Each row of a before or after table is a point. One or more steps were done to the points. Then noise was added and the rows were shuffled. The steps act on columns, c1 being the first. What was done? A step turns or swaps two columns, mirrors them in a line or flattens them onto one, adds a multiple of one to another, or multiplies or shifts one. Angles are multiples of 10 degrees, from the lower column toward the higher: turns from -170 to 170, lines from 10 to 170 but not 90. Use the fewest steps. Two steps may share a column if one is a turn and the other turns, adds or multiplies; they go together, in the order done. Otherwise the lowest column goes first.

Before (10 x 2)
|  0.018 | -0.025 |
| -0.056 | -0.066 |
| -0.005 | -0.007 |
|  0.055 | -0.063 |
|  0.040 | -0.037 |
| -0.050 |  0.036 |
| -0.008 | -0.055 |
|  0.031 |  0.037 |
| -0.029 |  0.028 |
| -0.040 |  0.003 |
After (10 x 2)
| -0.032 | -0.008 |
| -0.054 | -0.004 |
|  0.063 |  0.000 |
| -0.030 | -0.045 |
| -0.001 | -0.011 |
| -0.082 | -0.013 |
|  0.032 | -0.022 |
| -0.002 |  0.049 |
|  0.002 | -0.084 |
|  0.041 |  0.004 |
Steps: mirror c1 and c2 in the line at 70 degrees

Before (11 x 6)
| -0.021 | -0.016 |  0.025 | -0.054 |  0.004 |  0.021 |
| -0.021 |  0.018 |  0.010 | -0.082 |  0.040 | -0.038 |
| -0.007 | -0.018 | -0.003 |  0.022 |  0.040 | -0.025 |
|  0.021 | -0.006 | -0.027 |  0.011 |  0.029 |  0.088 |
| -0.042 | -0.002 |  0.023 | -0.001 | -0.005 | -0.009 |
| -0.028 | -0.026 | -0.095 |  0.018 |  0.043 |  0.017 |
| -0.044 |  0.037 |  0.013 |  0.023 |  0.009 | -0.032 |
| -0.041 |  0.188 | -0.010 |  0.010 | -0.006 | -0.010 |
| -0.018 | -0.021 |  0.019 |  0.004 | -0.018 | -0.010 |
| -0.057 | -0.015 |  0.033 | -0.008 |  0.042 | -0.007 |
| -0.048 | -0.018 |  0.023 | -0.062 |  0.028 | -0.010 |
After (11 x 6)
|  0.011 | -0.015 |  0.027 |  0.058 | -0.019 | -0.005 |
|  0.054 | -0.015 |  0.032 |  0.016 | -0.008 |  0.042 |
|  0.042 |  0.188 | -0.012 | -0.003 |  0.009 | -0.002 |
|  0.030 | -0.026 | -0.096 | -0.013 | -0.030 |  0.033 |
|  0.038 | -0.018 |  0.023 |  0.070 |  0.002 |  0.030 |
|  0.018 | -0.023 |  0.019 |  0.001 |  0.016 | -0.014 |
|  0.006 |  0.018 |  0.010 |  0.084 |  0.020 |  0.049 |
|  0.046 |  0.038 |  0.013 | -0.015 |  0.029 |  0.018 |
|  0.041 | -0.002 |  0.023 |  0.007 |  0.011 | -0.002 |
| -0.018 | -0.010 | -0.026 | -0.013 | -0.092 | -0.003 |
|  0.010 | -0.018 | -0.004 | -0.021 |  0.010 |  0.046 |
Steps: turn c1 and c4 by -170 degrees; turn c5 and c6 by 110 degrees

Before (8 x 11)
| -0.016 | -0.021 | -0.034 | -0.014 | -0.003 | -0.033 |  0.013 |  0.015 | -0.041 |  0.011 |  0.035 |
| -0.072 | -0.021 | -0.024 | -0.032 | -0.045 | -0.031 |  0.023 |  0.031 | -0.070 | -0.024 | -0.010 |
|  0.035 |  0.050 | -0.038 |  0.050 | -0.061 | -0.010 | -0.038 | -0.010 |  0.028 |  0.018 | -0.106 |
| -0.032 | -0.007 |  0.026 | -0.004 | -0.003 | -0.029 |  0.044 |  0.045 | -0.053 |  0.037 |  0.003 |
| -0.013 | -0.046 | -0.002 |  0.018 | -0.015 | -0.014 |  0.026 |  0.081 | -0.026 | -0.005 |  0.035 |
|  0.032 |  0.020 |  0.024 |  0.034 |  0.037 | -0.007 |  0.033 | -0.050 |  0.004 | -0.083 | -0.021 |
| -0.020 |  0.053 | -0.025 |  0.049 | -0.053 | -0.057 | -0.044 |  0.012 |  0.077 | -0.030 |  0.002 |
|  0.028 |  0.047 |  0.010 | -0.047 |  0.060 | -0.007 |  0.046 | -0.019 |  0.027 | -0.122 |  0.004 |
After (8 x 11)
| -0.013 | -0.046 | -0.002 |  0.017 | -0.016 | -0.013 |  0.005 |  0.083 | -0.026 | -0.003 |  0.034 |
| -0.015 | -0.021 | -0.036 | -0.013 | -0.007 | -0.032 | -0.004 |  0.016 | -0.042 |  0.011 |  0.035 |
|  0.023 |  0.050 |  0.010 | -0.044 |  0.058 | -0.004 |  0.027 | -0.023 |  0.029 | -0.125 |  0.004 |
|  0.033 |  0.022 |  0.025 |  0.037 |  0.035 | -0.007 |  0.014 | -0.051 |  0.006 | -0.083 | -0.021 |
| -0.021 |  0.051 | -0.026 |  0.050 | -0.054 | -0.058 | -0.061 |  0.011 |  0.074 | -0.026 |  0.003 |
|  0.034 |  0.049 | -0.038 |  0.053 | -0.059 | -0.012 | -0.060 | -0.012 |  0.026 |  0.018 | -0.107 |
| -0.032 | -0.007 |  0.025 | -0.007 | -0.003 | -0.027 |  0.022 |  0.042 | -0.054 |  0.041 |  0.002 |
| -0.070 | -0.019 | -0.025 | -0.034 | -0.047 | -0.030 |  0.003 |  0.033 | -0.071 | -0.022 | -0.011 |
Steps: shift c7 by -0.020

Before (13 x 14)
| -0.081 | -0.030 |  0.060 |  0.020 | -0.009 |  0.032 |  0.031 |  0.007 | -0.034 | -0.043 |  0.020 |  0.000 | -0.038 |  0.049 |
|  0.127 |  0.001 | -0.029 |  0.007 | -0.015 | -0.072 | -0.007 |  0.019 | -0.085 |  0.028 | -0.011 |  0.009 |  0.037 | -0.069 |
| -0.013 |  0.033 |  0.035 |  0.033 |  0.006 |  0.011 |  0.062 |  0.018 |  0.038 | -0.034 | -0.007 | -0.002 |  0.005 |  0.066 |
| -0.019 | -0.025 | -0.002 |  0.047 | -0.044 |  0.047 |  0.001 |  0.022 |  0.008 | -0.034 | -0.023 |  0.063 | -0.013 |  0.046 |
|  0.137 | -0.045 |  0.009 |  0.028 | -0.049 | -0.101 | -0.034 |  0.003 | -0.045 |  0.005 |  0.043 |  0.007 |  0.089 | -0.010 |
|  0.065 |  0.020 |  0.026 |  0.015 | -0.034 | -0.037 | -0.028 | -0.095 |  0.023 | -0.024 |  0.026 |  0.014 | -0.032 | -0.011 |
| -0.030 | -0.001 |  0.040 |  0.009 |  0.009 |  0.037 | -0.034 |  0.006 |  0.020 | -0.069 | -0.031 | -0.022 |  0.032 |  0.015 |
|  0.128 | -0.017 | -0.075 | -0.045 | -0.017 | -0.095 | -0.035 | -0.022 | -0.034 | -0.028 |  0.046 | -0.001 |  0.032 |  0.000 |
| -0.020 |  0.013 |  0.020 |  0.056 |  0.030 |  0.037 | -0.036 |  0.039 | -0.001 |  0.007 |  0.041 |  0.012 | -0.012 |  0.044 |
|  0.027 | -0.063 |  0.064 |  0.005 |  0.045 |  0.054 |  0.006 |  0.052 | -0.003 | -0.008 | -0.035 |  0.010 | -0.014 |  0.069 |
| -0.021 | -0.041 |  0.011 |  0.014 | -0.031 |  0.026 |  0.002 |  0.025 |  0.029 |  0.033 | -0.014 | -0.043 | -0.007 |  0.035 |
| -0.002 | -0.038 |  0.002 |  0.035 |  0.026 |  0.063 |  0.032 | -0.036 | -0.002 | -0.011 |  0.015 |  0.003 |  0.037 |  0.025 |
| -0.043 |  0.012 |  0.045 | -0.012 | -0.004 |  0.037 | -0.007 | -0.011 | -0.016 |  0.023 | -0.023 |  0.032 |  0.026 |  0.080 |
After (13 x 14)
| -0.024 | -0.040 |  0.009 |  0.014 | -0.015 |  0.008 |  0.005 |  0.023 |  0.030 |  0.020 | -0.012 | -0.038 | -0.008 |  0.032 |
| -0.081 | -0.031 |  0.059 |  0.021 | -0.008 |  0.024 |  0.032 |  0.009 | -0.033 | -0.050 |  0.019 |  0.001 | -0.036 |  0.049 |
|  0.137 | -0.047 |  0.009 |  0.029 |  0.002 | -0.111 | -0.032 |  0.005 | -0.046 |  0.003 |  0.045 |  0.007 |  0.086 | -0.007 |
|  0.130 | -0.015 | -0.076 | -0.043 |  0.012 | -0.090 | -0.031 | -0.022 | -0.033 | -0.017 |  0.044 |  0.001 |  0.029 | -0.001 |
| -0.020 | -0.025 |  0.001 |  0.049 | -0.022 |  0.016 |  0.002 |  0.024 |  0.007 | -0.040 | -0.022 |  0.066 | -0.012 |  0.048 |
|  0.070 |  0.023 |  0.025 |  0.014 | -0.005 | -0.050 | -0.024 | -0.096 |  0.022 |  0.023 |  0.022 |  0.014 | -0.030 | -0.009 |
|  0.127 | -0.001 | -0.031 |  0.008 |  0.010 | -0.068 | -0.008 |  0.019 | -0.083 |  0.020 | -0.012 |  0.005 |  0.036 | -0.067 |
|  0.028 | -0.060 |  0.065 |  0.006 |  0.007 |  0.068 |  0.011 |  0.052 | -0.001 | -0.035 | -0.037 |  0.014 | -0.013 |  0.070 |
| -0.001 | -0.040 |  0.004 |  0.030 | -0.002 |  0.071 |  0.031 | -0.036 | -0.002 |  0.006 |  0.016 |  0.003 |  0.034 |  0.026 |
| -0.012 |  0.032 |  0.033 |  0.027 |  0.001 |  0.014 |  0.066 |  0.019 |  0.038 | -0.045 | -0.006 | -0.002 |  0.005 |  0.067 |
| -0.033 |  0.001 |  0.041 |  0.007 | -0.002 |  0.033 | -0.034 |  0.002 |  0.019 | -0.072 | -0.031 | -0.021 |  0.031 |  0.016 |
| -0.019 |  0.012 |  0.018 |  0.054 |  0.004 |  0.047 | -0.035 |  0.039 | -0.005 | -0.008 |  0.043 |  0.012 | -0.011 |  0.045 |
| -0.040 |  0.012 |  0.045 | -0.008 | -0.010 |  0.031 | -0.009 | -0.014 | -0.017 |  0.028 | -0.023 |  0.031 |  0.027 |  0.078 |
Steps: turn c5 and c6 by 30 degrees; multiply c5 by 0.4; add -0.5 times c8 to c10
